Every row gives one point. The last column is the point's height on a tilted bowl or saddle (a function of degree 2), plus a little noise. Along how many of its main directions does it bend up, bend down or stay straight?

Points (12 x 3)
[[-6.3  2.5  2.1]
 [ 1.7 -8.4  0.8]
 [-1.0 -3.8  3.6]
 [-0.1  1.3  4.0]
 [ 0.3  3.2  3.1]
 [ 1.7  2.3  3.6]
 [ 6.9  1.8  5.0]
 [ 0.5  0.0  4.1]
 [-2.6 -0.7  3.7]
 [-1.0  2.7  3.1]
 [-1.2  3.9  2.5]
 [ 6.4  3.4  4.4]]
Directions: 0 up, 1 down, 1 straight

Points (10 x 3)
[[ 0.9 -6.1  1.4]
 [-1.4 -0.2  1.9]
 [ 1.5  3.4  3.2]
 [ 1.6  1.9  2.6]
 [ 6.0 -0.1  3.1]
 [-1.5 -2.0  1.8]
 [ 2.0 -5.6  1.2]
 [ 6.5  7.4  8.5]
 [-0.7  0.0  1.9]
 [ 0.5  3.1  2.8]]
Directions: 1 up, 0 down, 1 straight

Points (18 x 4)
[[-3.4 -0.3  4.4  4.7]
 [ 3.6  0.5  3.5 -2.4]
 [ 3.9  2.7 -4.3  1.5]
 [ 5.4 -5.6  4.8 -8.4]
 [ 0.1  0.9 -5.6  1.7]
 [-1.3  0.7  3.9  3.0]
 [-0.5 -1.5 -5.6  1.6]
 [ 8.0  0.2 -0.9 -3.8]
 [ 1.1 -2.5  8.8  2.4]
 [ 0.1 -5.0  3.0 -1.5]
 [-2.4 -0.2  2.7  2.4]
 [ 2.1 -1.9 -3.0  1.1]
 [ 2.8  0.6 -3.2  1.2]
 [ 3.3 -1.3  1.8 -1.9]
 [ 3.2 -4.1 -3.2  0.8]
 [ 4.3 -3.3  1.0 -3.0]
 [ 6.3 -0.6  6.0 -7.7]
 [ 1.1  1.4  0.3 -0.1]]
Directions: 1 up, 2 down, 0 straight

Points (22 x 5)
[[ -3.6  -1.2   0.9   5.7   3.9]
 [ -1.5   1.6   2.0  -4.4   1.5]
 [ -4.0   0.2  -1.1  -2.8   2.5]
 [  0.9  -1.8   2.2  -0.5   0.8]
 [ -0.9   2.4  -0.4   0.8   1.5]
 [  2.0  -2.8  -1.0  -3.9   0.9]
 [ -0.3   1.4 -10.0  -1.6   4.9]
 [  7.3   2.5   2.6  -0.4   0.3]
 [ -3.0   0.8  -4.6   1.9   3.2]
 [  0.3   1.6   0.9  -4.4   0.8]
 [  1.0   4.2  -0.9   0.4   1.3]
 [ -4.8   4.0  -1.6  -0.1   3.8]
 [ -3.7   3.5  -1.7   1.3   3.2]
 [ -6.4   6.7   1.2  10.3   9.7]
 [  6.3  -1.3  -0.3   1.1   0.9]
 [  1.8   4.0   2.7   3.2   1.4]
 [  2.5  -4.1  -2.4   0.8   1.8]
 [  0.4  -3.3  -0.4   8.5   4.3]
 [ -4.3   8.1  -0.4  -6.4   5.8]
 [  3.5   0.3  -1.2  -2.1   0.4]
 [ -6.3   4.3   1.4  -2.8   5.0]
 [  0.7  -1.0  -3.3   0.7   1.5]]
Directions: 4 up, 0 down, 0 straight

Points (24 x 5)
[[-3.5  6.0  2.1 -2.2 -1.2]
 [-1.3  3.0  6.8 -0.3 -0.9]
 [-3.6  1.3 -2.3 -1.8 -3.3]
 [-2.8  2.9  8.0 -1.0 -1.6]
 [ 1.4 -2.1 -2.4 -3.0 -4.0]
 [ 9.8 -2.4 -3.3  1.3 -7.8]
 [ 0.1  3.0  3.6  1.5 -0.5]
 [-4.0 -4.7  3.9 -2.4 -1.9]
 [ 6.6 -3.2 -3.4 -0.4 -6.4]
 [ 1.2 -0.6 -1.6 -1.4 -2.5]
 [ 0.8 -0.4 -0.6 -5.4 -3.6]
 [-0.5 -5.8  1.0 -0.8 -2.4]
 [ 3.9  1.7  2.7 -3.1 -1.4]
 [ 2.4 -3.7  8.7  0.8 -4.3]
 [-0.8 -1.9  0.3  3.6 -2.1]
 [-6.6 -0.9  2.2  0.7 -2.0]
 [-5.3  4.7 -1.3  5.2 -6.4]
 [-3.0  0.7  0.8  2.7 -1.9]
 [ 5.2  2.1  1.9 -1.8 -1.4]
 [ 1.1 -6.9  1.4  4.8 -3.3]
 [-0.3 -1.4 -0.3  3.0 -2.1]
 [ 0.0  5.3  1.3  1.4 -0.8]
 [-3.0 -0.6 -1.8 -4.2 -3.6]
 [ 9.9  3.0 -2.6  2.4 -5.1]]
Directions: 0 up, 3 down, 1 straight

Points (38 x 7)
[[-0.6  2.7  0.7  4.4 -3.3  5.8  4.1]
 [-2.2  3.7  4.4  1.2 -0.5  2.4  5.4]
 [-6.9 -0.5 -4.1 -1.8 -1.5 -0.1  2.2]
 [ 4.1  1.4 -1.0 -1.9  3.9  7.7  1.5]
 [ 3.0 -2.3  3.3  2.7  0.4 -2.7  0.6]
 [-0.5 -3.4 -4.4 -0.4  4.5  3.0 -1.0]
 [ 3.4 -1.1 -8.4  2.9  6.7 -4.5  6.5]
 [-5.7  2.7  7.9 -5.6  0.3 -0.8 10.9]
 [-4.7  2.3 -0.5  6.8  4.1  1.1  0.3]
 [-2.6 -1.2 -4.3  3.8  1.9 -3.1  1.9]
 [-4.5 -0.5 -3.5 -0.2  0.3 -5.8  5.9]
 [11.7 -2.1 -2.8  0.4  3.7 -2.3  2.4]
 [ 3.8  1.5 -0.4 -1.9  2.1 -3.3  0.3]
 [-3.4  3.3  5.6  0.0  1.8  2.5  5.8]
 [-3.0  1.0 -0.9 -0.3  3.0  1.6  1.6]
 [-7.3 -1.7  4.6  3.0  2.7 -3.4  4.6]
 [ 2.1 -5.2  3.8 -2.0  2.4 -4.5  2.9]
 [ 1.3  4.0  4.3 -0.5 -1.0  0.5  3.2]
 [-1.9  1.1  2.8 -4.2  2.1 -3.5  3.7]
 [ 2.6  2.3 -0.5  1.5  4.1 -3.8  1.1]
 [-3.6  4.8  2.3  0.9 -0.9 -0.5  6.0]
 [ 3.0 -3.3  0.7 -0.3  4.3 -3.0 -0.5]
 [ 5.8 -0.1  1.0  0.4  2.1  1.2  0.5]
 [ 0.3  0.5  7.2 -3.5  1.2 -1.0  3.2]
 [ 0.9 -3.2  2.6  1.4 -3.9 -4.1  0.5]
 [-1.3 -1.4  0.0  3.7 -4.3 -4.0 -1.0]
 [ 8.7 -1.4  5.7  0.8  2.8  2.8 -0.4]
 [ 1.4  0.3  1.7 -0.2  0.2 -1.1  1.4]
 [ 5.8 -9.2  0.5  0.4  5.5  3.5 -2.6]
 [ 2.8  4.5  2.2  2.0 -5.0 -1.7  1.4]
 [-4.9  1.8 -6.8  0.5 -4.5 -0.1  1.1]
 [ 1.9 -0.7  1.8 -1.7  1.5  2.5  0.7]
 [-5.3  1.8 -1.5  2.5 -2.7 -1.3  1.5]
 [ 1.4  2.0 -1.3  6.4 -1.3  2.8  3.7]
 [ 2.0 -1.6 -5.2  4.1 -1.5 -3.2  3.3]
 [-5.4 -3.2  4.0  1.3 -0.2 -1.2  2.1]
 [ 4.5  9.5 -2.0 -3.0 -8.9  2.7 -0.3]
 [-7.1  3.3 -0.8 -3.2 -2.7  0.6  4.6]]
Directions: 3 up, 2 down, 1 straight

Points (71 x 9)
[[  1.9  -2.0  -1.4  -2.8  -1.8  -4.3  -1.1   2.1  -1.6]
 [ -4.6  -2.8  -2.5   3.4   4.1   1.4   2.7   2.2  -1.9]
 [  1.9  -2.1   2.8   5.0   6.5   4.6  -5.5   5.4  -8.7]
 [  1.3  -1.0  -8.0  -3.3   3.2   3.2   5.2   2.7  -2.1]
 [ -2.1  -1.0  -2.5  -4.0  -0.4  -0.8  -2.7   0.1  -0.8]
 [ -3.3  -1.0   0.3  -3.5   5.5  -4.5   0.3   1.5  -0.9]
 [ -0.5  -8.8  -1.5   2.1  -5.4   2.0  -1.5  -3.1  -5.9]
 [ -2.6   0.1   0.2  -3.5   1.0  -3.3   1.4   1.8  -0.1]
 [  1.7  -3.1  -1.2  -5.7  -1.2  -4.3  -2.3  -0.9  -2.3]
 [  2.6  -3.0  -0.2  -0.1  -2.2  -8.8  -0.5  -2.9  -4.0]
 [  4.9  -2.8  -2.0   5.6   0.5  -2.5  -0.5   0.0  -2.3]
 [  2.4   7.4   3.4   3.1  -6.9  -4.2   0.5  -5.9  -5.3]
 [ -3.9  -5.8   2.1   1.2   0.7  -0.8  -1.0  -8.8  -6.2]
 [ -4.8   0.1   1.5   2.3   1.3   1.3  -1.5  -4.8  -2.0]
 [ -1.9  -2.0  -0.1   1.2   3.4  -4.3   3.9   4.2  -1.6]
 [ -0.5   7.9 -12.0   4.2  -3.1  -2.2   1.3  -1.8  -3.3]
 [  1.2  -0.2  -1.7   6.0   2.8   0.8   0.4   1.7  -1.5]
 [ -0.5  -2.1   3.2   2.7   3.4   0.1   1.3  -0.6  -1.6]
 [ -8.6  -2.1   2.8  -3.8  -0.9  -4.0  -2.2  -6.9  -5.0]
 [ -4.0  -3.5   1.3   0.8  -6.3   0.2   1.2   1.4  -4.0]
 [  3.5   5.2   0.5   4.6  -4.4   1.5  -1.6  -5.5  -2.6]
 [  3.0  -1.8   0.5  -3.9  -3.3  -1.3  -3.7  -6.0  -2.6]
 [ -6.1  -1.8   3.9  -4.2   4.3   2.9  -0.9   6.2  -4.5]
 [  3.1   1.2  -2.9  -4.1   2.5   1.5  -0.4   3.7  -0.2]
 [  1.6   1.2  -2.3  -2.6  -4.5   0.5  -2.1   1.3  -0.7]
 [ -2.3   6.9  -1.1   2.2   0.4   0.5   1.9   3.3  -0.5]
 [ -3.1  -0.1   5.3  -3.6  -5.3  -5.5   0.5   0.5  -3.5]
 [  4.5   7.3   2.9   2.9   1.0  -4.4   1.0  -1.8  -2.2]
 [  0.6  -2.9   2.2   0.9  -2.2   1.9  -5.6   3.9  -5.3]
 [ -0.8  -2.5  -0.8   6.4  -1.3  -6.5   0.1   1.3  -3.8]
 [  1.5   2.0  -5.9  -7.9  -0.7  -3.6   1.3   2.6  -0.3]
 [ -0.7   5.0   1.5  -2.6   2.2  -1.5  -5.0  -0.1   0.1]
 [ -4.6  -3.5   3.6   5.4  -2.2   2.7   1.0   1.9  -3.3]
 [ -1.1  -2.0  -6.4   2.2  -4.0   0.9   1.3   4.8  -3.6]
 [  4.6  -2.2   1.6   4.5   0.6   0.0   1.6  -6.8  -2.8]
 [  0.5   5.1  -1.0  -7.1   0.5  -1.3   7.3   1.4  -1.4]
 [  4.9  -0.9   5.6  -0.6   3.2  -2.5  -2.1  -1.2  -3.6]
 [  3.8   0.8   2.8  -0.3  -4.9  -3.8   2.7   4.3  -3.1]
 [  5.3  -3.9  -1.6  -1.0   1.9   0.9  -1.9  -5.8  -2.3]
 [ -1.0   0.3  -0.3  -1.4  -2.1   2.3  -7.6  -8.3  -4.3]
 [ -0.2  -2.5   1.5  -2.6   2.7  -2.4  -2.2  -4.3  -2.5]
 [  0.0   0.1   1.5   7.7  -7.7   2.4  -0.5   0.1  -4.4]
 [ -4.0  -6.9  -3.4  -2.8  -7.0   2.1  -1.7  -0.5  -7.2]
 [ -7.8  -5.0  -5.5   0.8   5.1   1.8  -2.0   0.7  -5.6]
 [  0.0   3.9  -4.2   7.0   5.5  -2.3  -1.7  -1.6  -3.1]
 [  2.6   2.2  -2.4  -6.6   3.4   0.3  -0.1   2.8   0.2]
 [ -2.2   3.7  -3.1   8.1   0.9  -6.3   4.4   0.4  -3.0]
 [ -2.2  -2.9  -0.6  -1.3  -6.6  -0.1   5.1   2.1  -4.1]
 [ -1.3  -7.1   4.8   5.0   2.9   0.8  -2.6  -2.7  -6.7]
 [ -2.3   1.3   0.3   1.1  -5.8   3.2  -2.5   1.3  -2.9]
 [  1.8  -4.2  -2.3   0.0   0.4  -3.3   5.5   8.0  -5.2]
 [  1.0  -4.2  -2.4   4.4  -4.5  -1.0  -0.7   4.7  -4.7]
 [ -2.4   2.0   0.6   0.9  -2.9  -4.4   0.0  -1.8  -0.8]
 [ -0.9  -5.2  -6.1   3.8  -0.2  -4.1   3.6   1.3  -3.6]
 [ -1.3   2.9  -4.6   4.4  -0.8   3.0  -3.7   0.8  -2.1]
 [ -4.7   3.4   2.3  -5.9   1.9   2.6  -5.2   3.8  -2.2]
 [ -3.5   3.3  -1.6  -2.3   1.6   4.0   0.8  -3.7  -0.1]
 [ -5.4   3.9  -2.9  -5.3   1.5  -1.2   2.2  -3.7  -0.1]
 [  6.6  -5.8  -2.0  -0.6  -4.3  -3.3  -0.5   7.3  -7.2]
 [  3.7   1.6   8.3  -1.4   3.0   0.9  -4.1   2.3  -4.9]
 [ -0.7  -2.2  -2.8  -1.2  -3.0   0.7  -1.8   1.7  -1.9]
 [ -2.9   3.4  -3.7   1.7   4.9  -0.8   2.4   4.4  -0.4]
 [ -3.5  -1.9  -4.5   0.9   3.0  -0.2   7.9  -4.0  -1.9]
 [  2.7   0.2   3.4  -4.7   0.0  -1.7  -0.7  -8.5  -3.7]
 [ -3.6  -1.0   3.1  -3.6  -5.4  -3.1  -2.7   5.9  -5.0]
 [ -2.4   2.3   0.0  -8.7  -4.8  -1.1  -2.3  -2.2  -1.8]
 [  3.8  -3.9  -0.6  -1.9   1.6  -1.7  -0.4  -2.8  -1.9]
 [  2.9  -1.5   2.7   3.3   0.4  -2.5   1.3   1.7  -1.9]
 [ -1.0  -1.1  -5.6   0.4   5.4  -3.4  -3.6  -0.6  -2.0]
 [  0.7   0.9  -2.6   1.2  -7.3  -1.4  -4.9  -2.1  -2.5]
 [  1.2   3.5  -0.9   0.3   1.8  -3.9   0.2  -4.8  -0.4]]
Directions: 0 up, 6 down, 2 straight

Points (62 x 9)
[[-1.8 -1.4  1.1  4.4 -5.3  2.4  1.9  1.0  0.2]
 [ 4.4 -3.6  2.4 -6.0 -1.5  7.3  3.6 -3.9  1.7]
 [ 3.1  2.9  2.6  4.8 -5.5  0.6  4.3 -4.8 -2.6]
 [-1.2 -1.1  1.2 -7.0  5.7  3.1 -3.2 -1.9  2.1]
 [-0.2 -2.5  0.9  3.6 -1.5 -0.8  3.2  0.0 -0.4]
 [ 4.2  6.0 -4.4 -2.7 -4.2  0.3 -4.2  3.3  0.4]
 [-2.2 -0.9  4.8  0.7  0.0  2.9 -0.5 -5.8  0.9]
 [-0.9 -2.6 -1.7  0.5 -0.2  2.5 -0.9  2.6  2.4]
 [ 1.3  5.6  4.7 -5.0 -7.4  5.6  1.7 -3.4  6.8]
 [-1.1  8.7  3.2 -1.9  2.9  0.0 -0.4  5.6  5.1]
 [ 3.7  2.9  8.9  2.2 -2.7 -4.2 -1.8  1.2  4.9]
 [-0.1  2.2  0.6  3.4 -3.2  3.4 -2.0  2.2  1.3]
 [-3.8  5.9 -0.5 -1.0  1.5 -1.7 -2.2  0.1  0.3]
 [-1.0 -0.7  2.2 -1.8  0.3  2.2  0.5 -2.7  0.6]
 [ 2.1  4.3  0.0  6.0  9.1  1.5 -1.0 -1.5  4.0]
 [ 5.6  0.7  5.1  0.9  4.1 -0.1 -1.9 -0.2  1.3]
 [ 4.6  1.8  1.6  1.0  0.9 -2.5  5.9  2.5 -0.3]
 [ 0.0  2.5  3.6  2.6 -2.4 -4.6 -0.4  4.4  3.1]
 [ 6.4 -2.9 -5.9  1.6 -1.1 -5.5  2.8  0.2 -4.6]
 [-3.0 -3.4  5.0  0.4 -5.4 -5.3  0.6 -1.9 -0.8]
 [ 3.0 -0.3 -6.3 -1.6 -2.9 -4.0 -3.7  0.2 -2.6]
 [ 0.9 -3.7 -1.4  3.6  1.8  4.2 -2.2  2.5  3.4]
 [ 0.9  4.6 -1.0 -0.3  2.8  1.1 -7.8  5.7  4.1]
 [ 3.4  1.9  1.8 -3.4  1.7  0.4  0.8  1.2  0.1]
 [-4.3 -3.3 -2.1  2.5  5.8  6.3  2.4 -2.3  8.6]
 [ 1.1  1.2  0.3  0.7 -0.6  1.8  2.6  2.1  0.3]
 [-1.6  4.2  0.8 -2.5 -1.6 -2.6 -0.9  0.9  1.1]
 [ 2.2 -0.4 -2.1 -0.1  0.0  3.3 -2.0 -1.0 -1.8]
 [ 0.6  2.6 -3.3  3.8 -2.7  3.5 -0.8  4.5  1.6]
 [-3.6  2.2  3.9  5.0 -1.2 -0.6 12.4  7.7  0.2]
 [ 4.7  2.1  2.4  7.6 -1.3  3.3 -5.5  6.4  7.4]
 [ 2.8  1.9 -2.3 -4.3  0.7 -4.5  3.2  2.8 -1.1]
 [-2.0 -3.8  1.4 -3.4 -3.9  2.3 -3.2 -0.1  3.1]
 [ 0.6 -1.9  4.6  2.8 -2.3 -3.5  3.0  0.5 -0.8]
 [ 1.2 -2.4  2.4  2.0 -2.6  0.7  5.9 -1.9 -1.0]
 [ 1.3 -1.0 -0.3  2.9 -2.0 -3.0  2.3 -0.9 -2.1]
 [-0.7 -2.5  1.4 -5.1  1.0  4.8 -7.2  4.2  5.4]
 [ 0.9  6.4  0.5 -7.7 -5.5  8.3  3.4  5.1  8.5]
 [ 0.0 -4.7 -1.1  0.7 -2.0 -2.7  0.4  3.6  2.2]
 [ 5.3 -1.8 -2.1 -1.9  3.0  5.8 -0.5  2.9  0.2]
 [ 7.6 -0.1 -0.7  0.2 -1.2 -0.1  0.8  7.0  2.5]
 [ 0.7  0.7  6.5 -2.0 -0.2  0.1  3.8 -2.1  1.4]
 [-1.0  2.5  6.1 -6.4 -1.2  4.4  0.9  2.1  5.3]
 [ 0.2 -1.1  2.5 -1.5  1.6  2.0 -2.6  3.8  2.9]
 [ 2.8  1.7 -5.9  3.6 -0.3 -4.0  0.7  2.0 -2.6]
 [ 0.4 10.2 -4.7  4.2 -6.0 -0.2  3.8  3.5 -1.0]
 [-3.7  1.1  0.8  3.6 -1.9  2.6  4.5  4.2  1.7]
 [ 5.1  2.2 -0.2  0.6 -0.8 -1.7 -3.0 -1.6 -3.9]
 [ 1.7  3.9 13.0 -0.6  5.4  2.4 -3.8 -3.8  7.9]
 [ 6.9  3.8  1.2 -2.0  2.7 -1.6  1.8  1.5 -1.2]
 [-7.7  3.4  5.8 -1.7  0.2  1.9  0.2  2.2  3.4]
 [ 4.0 -0.5 -2.7  0.3 -0.7 -2.0 -0.2  2.4 -1.2]
 [ 1.9  0.4  8.4 -3.9 -2.6  4.0  1.0 -1.9  3.6]
 [-3.5  2.9  0.9  3.0  0.2 -0.6 -1.2  0.5  0.8]
 [ 2.5 -3.4 -0.1 -5.6 -5.6  0.2 -0.4  1.5  3.0]
 [ 4.7  1.3 -3.1  1.4  4.2  0.0 -8.9 -4.3 -7.5]
 [-3.5 -3.4  0.0 -1.1  4.1 -1.7  3.1 -4.5  3.2]
 [-3.4 -2.3 -3.1 -2.9  5.0  0.9  2.4  4.7  5.4]
 [-7.3  7.5  0.6  3.9  0.3 -4.1 -1.7 -3.3 -0.6]
 [ 1.1  6.3  6.9  4.2  2.1 -0.5 -0.5  0.3  4.3]
 [ 4.6 -2.9 -0.8  0.8 -3.0  3.0 -7.4  2.6  2.1]
 [ 6.5  1.8  3.1 -4.4  7.8  1.3 -5.8 -2.6 -2.1]]
Directions: 3 up, 1 down, 4 straight
